Rows are points. The points of each table are mixes of a few directions, plus a little noise. Count the directions of each table, and those that both share. Where both have some left over, give the other angles between the two spaces (their principal angles), to ten degrees, smallest first.

First, 7 rows:
array([[-23,   7],
       [ 22,  -6],
       [-22,   6],
       [-20,   6],
       [ 47, -14],
       [ 49, -14],
       [-53,  15]])
Second (4 x 2):
array([[ -5,   5],
       [ 41, -43],
       [ -4,   4],
       [-33,  34]])
Directions: first 1, second 1, shared 0; angles 30

First (6 x 4):
array([[-45, -36,  14, -37],
       [ 50,  40, -16,  41],
       [ 27,  21,  -9,  21],
       [-38, -30,  12, -32],
       [-13, -11,   4, -11],
       [ 20,  16,  -7,  15]])
Second (5 x 4):
array([[ 34,  11, -11,  19],
       [-42, -40,  13, -38],
       [  7,  40,  -1,  25],
       [ 27,  29,  -8,  26],
       [-26, -39,   9, -33]])
Directions: first 1, second 2, shared 1

First (9 x 8):
array([[ 39, -23,  11,  28,  -3,  23,  -8,  36],
       [ 11,  -4,   9, -25, -55,  -5,  -6,   7],
       [-72,  37,  -5, -56,  18, -31,  15, -33],
       [ 45, -12, -25,  57, -14,   4,  -9, -34],
       [ 35, -10, -18,  40, -15,   2,  -8, -24],
       [ 19,  -5,  -3,   1, -36,  -2,  -6,  -8],
       [-13,  -7,  25,  -6,  50,  21,   6,  55],
       [-58,  31, -14, -21,  47, -21,  15, -34],
       [ -7,  -4,  21, -19,   7,   9,   2,  37]])
Second, 9 rows:
array([[ -3, -11,  63,  11,  10, -62, -45, -24],
       [-23,  18,  14,  11, -26,  49,  12, -52],
       [ 22,  27, -36,   4,   2, -11,  18,  33],
       [  1, -19,  20,  11,   9,  51,   4,  19],
       [ 13,  -2, -31, -14,   8, -32,   3,  26],
       [-24, -17, -25, -23, -13,  42,  17, -23],
       [-10,  -9,  52,   6,   1, -44, -35, -36],
       [ 21,  17,  19,  27,  10,   4,  -1,  28],
       [  4,  -6, -75, -34,   0,   2,  28,  28]])
Directions: first 3, second 4, shared 1; angles 70, 90

First (8 x 12):
array([[-29,  49, -38, -15,  43,   6,   0, -12,   1,  18,   0,  55],
       [  0,  -7, -57,  -4,   8,  57,  32, -12,   0,  -9,  -4, -44],
       [ -3,  49,  10, -12,   0,   1, -20,   5,   8,  21, -11,  27],
       [ 39, -27,  38,   6, -16,   3,  -2,   8,  16, -19, -11, -13],
       [ 37, -24, -24,  -7,  60, -19,  20,  -5,   7,  -4,   5,  14],
       [-36, -44, -10,  14, -38,  29, -20,  -7,   8, -32, -10,  13],
       [-18,   3,  87,  28, -67, -30,  23,  14, -37,   0,  29, -64],
       [ 10,  -1,  -6,  -8,  10, -48, -33,  12,  -3,  27,   1,  11]])
Second:
array([[ -3,   2,  -9,   3, -18,  11,   3,  22,  22,  -9,  36,  20],
       [  2,  -1,   6,  -2,  13,  -8,  -2, -15, -15,   7, -26, -14],
       [  6,  -3,  17,  -6,  34, -20,  -6, -41, -41,  18, -68, -38],
       [ -9,   5, -22,   9, -45,  27,   8,  55,  55, -24,  92,  51],
       [  7,  -4,  19,  -7,  39, -23,  -7, -47, -47,  21, -78, -44],
       [ -7,   4, -19,   7, -38,  23,   7,  47,  46, -20,  77,  43],
       [  7,  -4,  17,  -6,  34, -20,  -6, -41, -41,  18, -68, -38],
       [ -1,   1,  -3,   1,  -6,   4,   1,   8,   7,  -3,  12,   7],
       [ -7,   4, -18,   7, -36,  21,   6,  44,  43, -19,  72,  40],
       [  2,  -1,   6,  -2,  13,  -8,  -2, -16, -15,   7, -26, -14],
       [  2,  -1,   6,  -2,  11,  -7,  -2, -14, -14,   6, -23, -13]])
Directions: first 6, second 1, shared 0; angles 70
